Rows are points. Each copy is the shape, with its points in the same order, stretched, turned, moved and blurred by noise. Some copies are also mirrored. Which?
In the rows, 128 means zero.

Shape:
[[107 139 112]
 [131  96 169]
 [171  96 108]
 [ 96 172 134]
 [123 114 152]
 [151  67 101]]
Copy 1, 6 rows:
[[127 131 120]
 [127 166 157]
 [ 78 153 112]
 [137 109 136]
 [127 152 143]
 [ 92 177 105]]
Copy 1 is: only turned
Copy 2:
[[113 140 153]
 [164 105 135]
 [145 150 108]
 [ 99 113 159]
 [142 117 140]
 [163 163 113]]
Copy 2 is: mirrored
Copy 3, 6 rows:
[[125 150 152]
 [122 163  65]
 [109  83 105]
 [164 182 151]
 [130 160  97]
 [ 74  89 107]]
Copy 3 is: mirrored
Copy 4:
[[115 115 102]
 [152 109 163]
 [171 177 138]
 [ 76  96 112]
 [134 112 141]
 [203 160 119]]
Copy 4 is: only turned

Shape:
[[ 95  98 117 135]
 [174 153 128 151]
 [189 103 119 127]
 [130 117 105 103]
 [ 69 122 113 108]
 [166 129 117 117]
 [155 110 114 158]
 [137 125 120 143]
 [163 118 146 104]]
Copy 1 (9 x 4):
[[ 85 163 168 133]
 [189 115 138  94]
 [179  97 163 131]
 [133 144 146 181]
 [ 71 179 135 180]
 [172 117 141 150]
 [159 133 181  96]
 [141 135 153 118]
 [140  86 117 148]]
Copy 1 is: only turned
Copy 2 (9 x 4):
[[129 112 155 129]
 [155 170 104 117]
 [201 186 164 116]
 [126 149 164 132]
 [ 74  99 148 136]
 [152 170 141 122]
 [184 155 138 134]
 [145 144 129 128]
 [154 167 142  91]]
Copy 2 is: mirrored

Shape, 11 rows:
[[119 110 187 103  85  89]
 [ 95 126 146 110 163 122]
 [135  94 164 131 135 105]
 [154 154 121 144  84 153]
 [166 167 142 135 135 146]
 [166 146  98 130 122 150]
 [122 119 149  74 163 135]
 [140 169 125 121 151 162]
 [156 170 106 125 141 120]
 [106 107 165 109 110  93]
 [ 99 103 171 124 122 117]]
Copy 1, 11 rows:
[[180 163 147 141 163 157]
 [142 106 132 159 159 114]
 [142 132 157 148 147 166]
 [121 187 117  99  80 140]
 [103 165 149 140  95 107]
 [115 132 136 103  69 134]
 [142  82 169 119 168  99]
 [100 139 137 127 112  91]
 [135 126 135 151  57 101]
 [176 134 134 152 154 151]
 [144 141 130 148 175 158]]
Copy 1 is: mirrored
Copy 2:
[[ 89 117  66 132 184 101]
 [105 137 128 109 149 141]
 [111  95  91 135 161 133]
 [155 134 132 129 135  46]
 [138 152 143 155 124  87]
 [180 151 141 128 125  74]
 [138 152 128 120 174 136]
 [148 166 164 133 128  93]
 [147 174 139 135 103  97]
 [ 94 116  81 116 169 120]
 [ 92 100 100 114 174 119]]
Copy 2 is: only turned
Copy 3, 11 rows:
[[107  70  89  91  87 136]
 [100 177 114 129 124 169]
 [141 133 124  81  91 155]
 [155 118 109 107 180  85]
 [127 158 131  59 183 106]
 [139 165 138 106 162 100]
 [ 72 203 108  98 107 146]
 [112 198 124 100 186 119]
 [111 151 150 105 172 124]
 [112  95 104 115  93 155]
 [128 126  96 109 107 155]]
Copy 3 is: mirrored
Copy 4:
[[ 82 108 152 145 172 195]
 [105 117 166 117  96 154]
 [105  92 157 120 139 167]
 [119 147  70 143 156 100]
 [105 144 106  91 147 105]
 [153 148  83 112 136 104]
 [112 139 157  78 116 192]
 [120 157 104  88 122 115]
 [153 170 121 102 147  97]
 [ 99 115 160 148 149 178]
 [ 84  93 154 144 126 171]]
Copy 4 is: only turned

Shape (13 x 9):
[[146 119 138 151  88 141 249 115 132]
 [136 126 140 134 114  85 113  99 153]
 [ 97 143 130 120 128 133  99 146 125]
 [139  95 131 116 127 104 114 124 130]
 [133 128 111 150 134 128  98 101 173]
 [141 113 136 126 140 147 114 108 128]
 [143 153 143  86 127 119 103 112 136]
 [148 118 144 147 114 145  96 145 138]
 [145 129 132 149 138 102 133 129 124]
 [136 115 125 146  95 135 130 103 132]
 [ 90 130 128 130 122  99  96 122 148]
 [124 130 121 119 126 145 106 124 204]
 [143 143  93 108 120 139 106 144 151]]
Copy 1, 13 rows:
[[ 81 140  87 198 168 151  65 153 239]
 [113 149 167 114 117 145 117 164 130]
 [142 128 110 107 135 137 158 125  78]
 [110 115 167 135 146 147 130 141 113]
 [156 159 167 114 134 129 110 122 113]
 [149 139 155 144 163 120 133 143  98]
 [154 140 155 105 138 128 178 165 114]
 [111 167 163 142 160 116 155 123  97]
 [108 134 147 167 108 131 116 138 132]
 [109 134 143 124 162 119 100 143 136]
 [132 130 127  90 120 154 125 134  84]
 [168 180 157  99 161 161 149 111 118]
 [146 125 150 109 143 123 157 104 134]]
Copy 1 is: only turned
Copy 2, 13 rows:
[[160  81 173 135 165 108  46 136  82]
 [125 129 145 167 117 125 119 112 177]
 [122 138 109 140 110 119 158 116 108]
 [138 145 149 120 109 127 126  90 146]
 [ 79 100 146 141 108 133 130 105 127]
 [108 120 137  98 132 121 123 114 129]
 [120 131 117 122 174 115 138  90 170]
 [130  83 139 105  96 129 137 129 126]
 [136 121 129 139 119 150 101 128 145]
 [128 101 167 129 118 116 132 140 124]
 [115 155 122 176  89 118 145 110 134]
 [ 70  93 137 137 111 102 126  64  95]
 [117  83 143 119 138 134 156  78 103]]
Copy 2 is: only turned

Shape (16 x 11):
[[127 144 147 215 142  68 139 126 121 124 149]
 [108  87 119 115 168 117 108 147 121 115 109]
 [128 106 154 160 129  77 144 110 143 157 197]
 [121 179 104 124 162 121 140 174 125 100 114]
 [ 94 114 144 124  88 160  77 168 141 163 113]
 [110 155 137 133 160  83  81 124 151 149  90]
 [137 120 179 125 138 113 126 113  68  72 126]
 [119 121 132  92 127 190 125 131 140  82  71]
 [140 125 136 120 122 110  92 127 137 114  94]
 [123 135  94 159 116  81  88  96 119 113 170]
 [ 91 117 126 136 149 107 153 155 128 115  87]
 [110 164 142 107  93 101 120 178 155 136  75]
 [ 89  93 158 126 143 132 132  94 124 132 140]
 [ 84 162  97 126 163 106 103 145  89 132  95]
 [128  87 112 151 122 111 156 118  97 138 120]
 [153 172 136 121 147 123 114 137 142 139 122]]
Copy 1 (16 x 11):
[[118 147 102 140  89 144  92  86 142 138  77]
 [126 148 136 139 126 108 118 174 174 122 119]
 [162 135  97 173 126 109 107  73 159  99  80]
 [112 136 151  98 123 172 100 143 125 115 129]
 [ 64  82 105 157 169 137 148 186  89  99 103]
 [112  98  64 102 153 151 101 169 138 129 122]
 [132  95 163 124 107  71  98 126 177 146 107]
 [116 106 158 128 126 120 149 175 103 138 158]
 [125 103 107 114 150 117 108 183 119 145 116]
 [127 144 118 104 180 114 137 100 160 140  69]
 [104 141 128 150 102 136  90 142 148 138 148]
 [ 90  74 109 144 150 170  77 178  89 133 141]
 [129 117 121 164 124  86 139 100 180 117 133]
 [ 73 130 126  83 155 133 105 147 166 127 135]
 [111 175 142 136 114  83 114 113 146 133 112]
 [136 111 105  86 141 152 111 147 100  99 111]]
Copy 1 is: mirrored
Copy 2 (16 x 11):
[[134 181 137 179 135 152 191 170 169 139 151]
 [148 133  94 110 100 125 112 105 157 113 178]
 [144 149 106 145  88 125 190 174 146 154  91]
 [111 128 187 119 162 105 111 121 141 109 184]
 [ 80 149  52 142 142 123  92 118 163 108 107]
 [100 150  85 101 137 167 173  91 152 116 163]
 [165 109 132 106 132 174  90 175 154 135 183]
 [147 135 118  85 149 131  44 123 102 126 162]
 [145 158  94  92 162 155 107 111 172 114 145]
 [121 199 128 128 119 154 164 156 174  97 108]
 [128 140 141 135 120 130 108  97 156 156 179]
 [ 88 142 116 111 192 132  98  84 189 143 129]
 [134 124 101 115  63 148 123 146 105 141 129]
 [ 86 133 160 127 134 147 127  74 157  84 175]
 [164 163 140 153 104 147 123 101 155 126 121]
 [116 122 123 111 168 124 141 121 125  94 137]]
Copy 2 is: mirrored
Copy 3:
[[136  91 149 184 148 189 109 141 115 113 102]
 [110 158 142 148 113 128 160 107 129 136 148]
 [126  72 157 178 172 109  85 140  98 117 119]
 [160 139 169 113 108 178 145 121 117 133 171]
 [129 133 118 130  98 122 184 184 128 176  82]
 [138 107 106 155  86 129 161 161 153 128 161]
 [165 108  89 123 136 167 121  46  98 134  99]
 [162 184 111  63 122 132 137 117 147 163 132]
 [126 131  95 116 101 133 125 135 118 145 129]
 [124 104 150 165  85 118  81 112 105  93  86]
 [151 182 139 149 136 160 159 127 123 140 159]
 [168 148  98 120 101 154 156 173  96 178 164]
 [154 129 125 150 152 100 137 110 147 122 112]
 [158 149 142 150  77 161 193 111 136  98 145]
 [120 162 134 139 156 145 132 127  94  92 114]
 [145  86 130  99 116 143 132 154 125 128 156]]
Copy 3 is: only turned
Copy 4, 16 rows:
[[123 164 135  81 143 212  77 178 137 196  90]
 [122 135 136 106 168 111  95 159 160 103 166]
 [127 158 133 137 105 198 129 215 118 179 113]
 [122 150 133 117 161  99  41 121 126 139 129]
 [132 144 127 136 140  83 152 118 199 121 114]
 [ 98 109 134 145 180 173  83 124 189 173 131]
 [129  90  70 111 138 107 132 206 108 150 154]
 [126 103 111 105 128  44 119 118 174 110 189]
 [135 113 118 132 156 141 122 131 171 160 149]
 [127 175  82 125 135 202  90 147 153 138 123]
 [136 133 144 109 156  98  62 164 175 138 147]
 [158 119 136 174 160 100  97 118 188 191 119]
 [106 111 105 120 111 116 127 201 160 121 160]
 [110 122 107 127 176  99  38 127 174  95 120]
 [160 126 133  98 117 121  98 180 159 106 129]
 [114 113 134 142 142 138 101 119 130 166 123]]
Copy 4 is: only turned

Shape, 16 rows:
[[116 198 149 117 125 141 127 138 108 120 102 125]
 [117 133 103 131  96 144 102  63 167  99 104 131]
 [147 149 132 165 121 154 106  81 101 116 144 134]
 [134 166 179 158 105  56 143 141 108 120 175 141]
 [149 124 150 126 116 137 119 140 114  98 108 146]
 [ 85 131 116 139 126 135 123 126 106 127 143  88]
 [143 145 131 143 130 144 107 147 192 120 103 147]
 [ 88 127 111 115 130 131 211 144 103 174 103 144]
 [148 151 100 163 111 142 121 163 103 103 121 136]
 [105 124 141 144 107 129 205 132 148  99 143 109]
 [127 134 121 111 123 154 101 153 118 232 141  57]
 [105 158 125 109 150 158 113 125 154 100 117 146]
 [151 141 100 110 114 138 130  70 139 125  98 130]
 [142 124 104 130 132 140 112 134 129  95 129 109]
 [ 87 139 149 141 188 106 159 156 208 164 110  63]
 [150 131  98 127 133 139 171 163 157 119 139 141]]
Copy 1:
[[128 160 135  72 100 133 144 125 169 103 147 149]
 [ 91 130 125 167  77 156 193 131 145 109 155 122]
 [ 98 148 182 175 118 105 151 165 122 102 179 142]
 [101 106 110 135 156 191  83 205 142 106 147 167]
 [128 110 154 104 144 119 158 160 141 142 126 133]
 [133 141 161 118  97 170 134 117 111 122 159 162]
 [131 156  70 128 117 123 132 134 140 155 148  85]
 [ 72 108 126  73  98 158  99  44 137 128  87 141]
 [113 145 143  87 127 120 139 156 103 123 169 144]
 [ 66 134 146 124  91 193  91 123 131 163 102 116]
 [183 223 105 124  86 137 120 113 114 121  93 183]
 [141 120 134 110  83 119 145 111 138 137 168  96]
 [ 88 135 132 146  92 136 172 127 146  83 114 128]
 [140 138 156 122 115 141 146 155 106 128 141 122]
 [148 196  62 121 130 195  68  71 146 149 111  77]
 [106 131 106 106 101 138  86 132  98 151 114  94]]
Copy 1 is: only turned
Copy 2:
[[ 88 142 190 129 113 201 165 118 144 148 130 134]
 [ 91 116 148 104  75 108 181 141 113 113 153 117]
 [111 127 157 108 144 115 155 143 139 134  81  98]
 [ 70 113  92 179 137 146  89 144 139 166  55 133]
 [148 141 123 145 118 137 119 129 158 111 119 106]
 [ 88 115 131 120 154 118 154 155 147 166 113 182]
 [128 182 122 152 128 148 130 114 106  77 146 118]
 [128  52 108  93 111 182  93 145 123 132 106 180]
 [129 145 136 140 138 132 110 155 127 131 124 130]
 [ 84  92 109 106 102 131  57 141 126 110  77 205]
 [127 151 148  81 203 104 185 103 137 217 106 162]
 [111 140 156 140 121 149 157 117 141  88 168 132]
 [115 110 151  74  86 132 153 132 130 128 147  90]
 [117 141 128 120 147 103 121 142 150 118 157 127]
 [ 70 170  82 100 174 169 123 108  94  92 121 197]
 [121 128  96 117 144 121  56 126 119  99 148 145]]
Copy 2 is: only turned
